Each row of a before or after table is a point. One or more steps were done to the points. Then noise was added and the rows were shuffled. The steps act on columns, c1 being the first. What was done? A step turns or swaps two columns, mirrors them in a line or flattens them onto one, adds a multiple of one to another, or multiplies or shifts one. Angles are multiples of 10 degrees, from the lower column toward the higher: turns from -170 to 170, lines from 10 to 170 but not 90. Use the fewest steps. Two steps may share a column if one is a turn and the other turns, adds or multiplies; they go together, in the order done. Otherwise the lowest column goes first.
(in the rows, 128 means zero)

Before:
[[176 108]
 [ 98  95]
 [115 205]
 [113  98]
 [159  99]
 [106 107]
 [199  88]
 [117 169]
 [171 113]
 [137 117]
 [166  97]
 [ 95 125]
 [122 125]]
After, 13 rows:
[[159  91]
 [123 172]
 [156  95]
 [103 112]
 [168 108]
 [121 128]
 [169 101]
 [190  76]
 [ 94 100]
 [110 100]
 [ 95 130]
 [136 116]
 [127 205]]
Steps: turn c1 and c2 by -10 degrees

Before:
[[128 122 116]
 [107 129 107]
 [ 69 116 133]
 [127 129  80]
 [107 123 149]
 [ 92 162 142]
 [124 144 157]
 [ 94 117 155]
 [144 131 110]]
After:
[[108 124 181]
 [127 129   7]
 [106 129  76]
 [144 130  83]
 [ 93 161 162]
 [ 69 117 141]
 [128 122  98]
 [125 143 201]
 [ 95 117 197]]
Steps: multiply c3 by 2.5

Before (11 x 6):
[[ 90 116 144 114 127 137]
 [131 165 202 170 121 158]
 [104 121 119  97 150 132]
 [156 173 177 172  97 138]
 [105 161 142 137 142  99]
 [ 95  99 106 115 156 126]
 [102  84 138  72 188  97]
 [102  88 138 113 126  93]
 [144 135 162 160 119 136]
 [ 97 113 134  58 132 110]
 [174 166 164 149 114 146]]
After, 11 rows:
[[158 108 150 121 119 130]
 [139 107 154  74  76 106]
 [159 216  80 137 177 116]
 [135 112 151 118  92 139]
 [137  45 156 114 123  91]
 [144 191 149 145 122  97]
 [128  72 165 138  98 133]
 [195 201  88 155 161 130]
 [152 145  90 145 156 126]
 [142  43 147 123  45  95]
 [138 203  69 131 152 135]]
Steps: turn c3 and c6 by -20 degrees; turn c1 and c3 by -120 degrees; multiply c2 by 2; mirror c4 and c5 in the line at 20 degrees

Before (12 x 8):
[[116 150 108 129 130 173 117 188]
 [152 161 119 115 163 170 106 169]
 [156  98  92 127 164 121 121 116]
 [167 159 104  86 149 176 179 131]
 [127 100 101 150 131 123 119 126]
 [155  82  94 129 147 174 126 166]
 [100  99  86 136 140 123 137 161]
 [ 64 124 137 166 144 132 128 145]
 [122 134  82  69  88 154 143 121]
 [161  87 103 147 130 193 116 115]
 [160 128 204 134 153 144 122 163]
 [168 230 146 158 129 125 144 249]]
After (12 x 8):
[[117  32 126 109 140  97 163 237]
 [109 137 183 123 158 120 154 161]
 [152 115  82 127 167  87 190 135]
 [102 192  80 131 147  83 148 111]
 [101 112 103 121 183  91 135 172]
 [119 149  86 135 123 141 120 123]
 [142 130  62 130 100  89 128 134]
 [123 124  91 115 147  79 114 185]
 [144 154  70 123 131 142 111 162]
 [110 187  71 119 158 108 149 162]
 [162 135 114 125 140 128  73 136]
 [113 152  71 134 157 160 150 117]]
Steps: mirror c1 and c7 in the line at 60 degrees; turn c2 and c6 by -160 degrees; turn c5 and c6 by 20 degrees; shift c3 by -20; flatten c4 and c8 onto the line at 100 degrees

Before, 13 rows:
[[123 162 143 151 125 165  70 162  94 140  78]
 [143 119  99  65 165 141 201 131  80 171 129]
 [149 134 148 133 210  77 122  68 134 157 112]
 [149 137 113  72 154 126 184 141 137 175 202]
 [170 125  95 121 123 101 213 128 156 156 150]
 [145 121  95  96 168  86 167 186 111 129 145]
 [151 135 211 140 161 177 117 141 127 121  87]
 [110 113 133 150 155 131 123 145 120 160 121]
 [138 144 160 145 176 155  90 162 164 172  55]
 [100 168 159  99 101 142 100 180 130 131  68]
 [101 104 138  98 128 177 101 154 134 118  87]
 [156 151 120 112 141 176  98 151 141 117  98]
 [191  97 131  85 117 114 146 148 131 172 142]]
After, 13 rows:
[[ 89 162 148  86 171 153 172 114 145  89  60]
 [ 79  98 137 135 163 166 136 124 168  63  71]
 [122 129 197 107 146 179 124 116 127 116  76]
 [ 71 136 118 123 143 173 116 166 100 102  89]
 [157 118 107  79 178  86 131 161 122 165 147]
 [199 133 135 121 131 113 172 179  96 146 140]
 [204 139 108  93 123 127 175 173 141 187 197]
 [145  79  92  76 111 142 174 179 113 200 129]
 [137 140 109 112 144 177 113 144 155 102 101]
 [ 55 133 150 142 164 142 128 175 170  94  65]
 [136 137 161  48  88  75 155  82 136 121 117]
 [104 118 139 111 152 132 163 105 110 127 117]
 [191 153 102 131 125 103 157 140 122 213 155]]
Steps: add 0.7 times c11 to c1; swap c2 and c9; add -0.3 times c6 to c3; turn c4 and c5 by 70 degrees; turn c5 and c8 by -70 degrees; swap c7 and c10

Before, 10 rows:
[[ 99 127 165 131 119 124 133 117  92 145 136 106]
 [ 93 157 133 105 111 128 128 173 158 150 156 192]
 [116 143 108 133 130 151 125 147 158 100 129 104]
 [ 88 121 148 141 112 149  68 116 132 147 104 128]
 [107 113 128 177 156 113 107 129 158 112 171 124]
 [177 200 165 134 157 112  93 130 153 130 106 109]
 [169 112 161 100 127 127 105 119 138 139 137 155]
 [120 129 114  97 126 118 116 112 123 113 139 106]
 [111 127 126 143 174 134 131 109 171 100 164 126]
 [165 173 157 119 135 118 127 120  86 127 154 157]]
After (10 x 12):
[[ 93 122 132  96 113  69 130 128 188 151 157 193]
 [117 131 115 132 132  91 113 128 190 101 128 104]
 [107  92 141 164 157  53 112 127 188 112 172 125]
 [100  97 153 129 120  63 155 128  57 144 136 107]
 [170 154 168  97 127  68 130 129 148 139 138 155]
 [111 110 124 132 175  73 129 127 215 100 163 126]
 [165 210 150 112 135  58 147 128  43 127 154 158]
 [120 120 125  93 125  57 110 128 117 112 139 108]
 [ 88  79 182 150 112  90  94 128 136 146 105 128]
 [176 248 178 141 157  53 124 127 178 130 105 108]]
Steps: add 1 times c1 to c2; turn c3 and c7 by 40 degrees; add -0.3 times c11 to c4; shift c6 by -60; multiply c8 by 0; multiply c9 by 2

Before, 8 rows:
[[131  73 147 137 174 150 183 126 146 118 126 151  95 147 121 124 104  59]
 [175 166 109 127 102 101  97  80 101 183  94 145 158  64 144  98 172 137]
 [125 131 135 195 143 137 194 103 179 124 113 127  77 118 146 132  88 100]
 [158 102 145 150  82 178 161 126 110 161 118 132 129 106 195 120 108  48]
 [173 100 126 149  87 128 176 120 133 179 115 151 143 155 190  83 114  78]
 [176 175  70 120 120  87 111 127  65 106  87 121 159  71 103 128 150 158]
 [124 133 102 158 139  95  95  63 133  71 158  98 109 141 108 127 110 154]
 [ 95  73 119 186 157 122 160  95 122 129 144 147  63 154 111 124  72 122]]
After, 8 rows:
[[130 158 159  99 145 139 176  98 175 132 107 120  82 123 161 136 200 114]
 [ 79  52 117 174 103  98 114  77 106 125  93 145 121  55 109  90 121 145]
 [116 178 192 105 175 151 175 127 145  87 131 151 119 150 147 128 137 100]
 [129 176 103 119 144 100 129  62 142 167 161  99 137 148  66 138 169 162]
 [105 106 102 147 119  86 126 126  66 178  83 115 150  71 100  63 102 188]
 [142 192 139  80 154 123 170 100 126  85 141 152  83 156 114 174 195 136]
 [105 124 203 115  83 176 126 132 105  90 122 128 123 107 201  90 154 100]
 [ 69  97 180 116  81 112 145 123 132  74 120 147 127 151 196 110 156 115]]
Steps: turn c1 and c16 by -120 degrees; multiply c16 by 1.6; turn c2 and c10 by 130 degrees; turn c2 and c13 by 30 degrees; mirror c3 and c18 in the line at 130 degrees; mirror c4 and c17 in the line at 40 degrees; add 0.5 times c8 to c15; turn c7 and c15 by 30 degrees
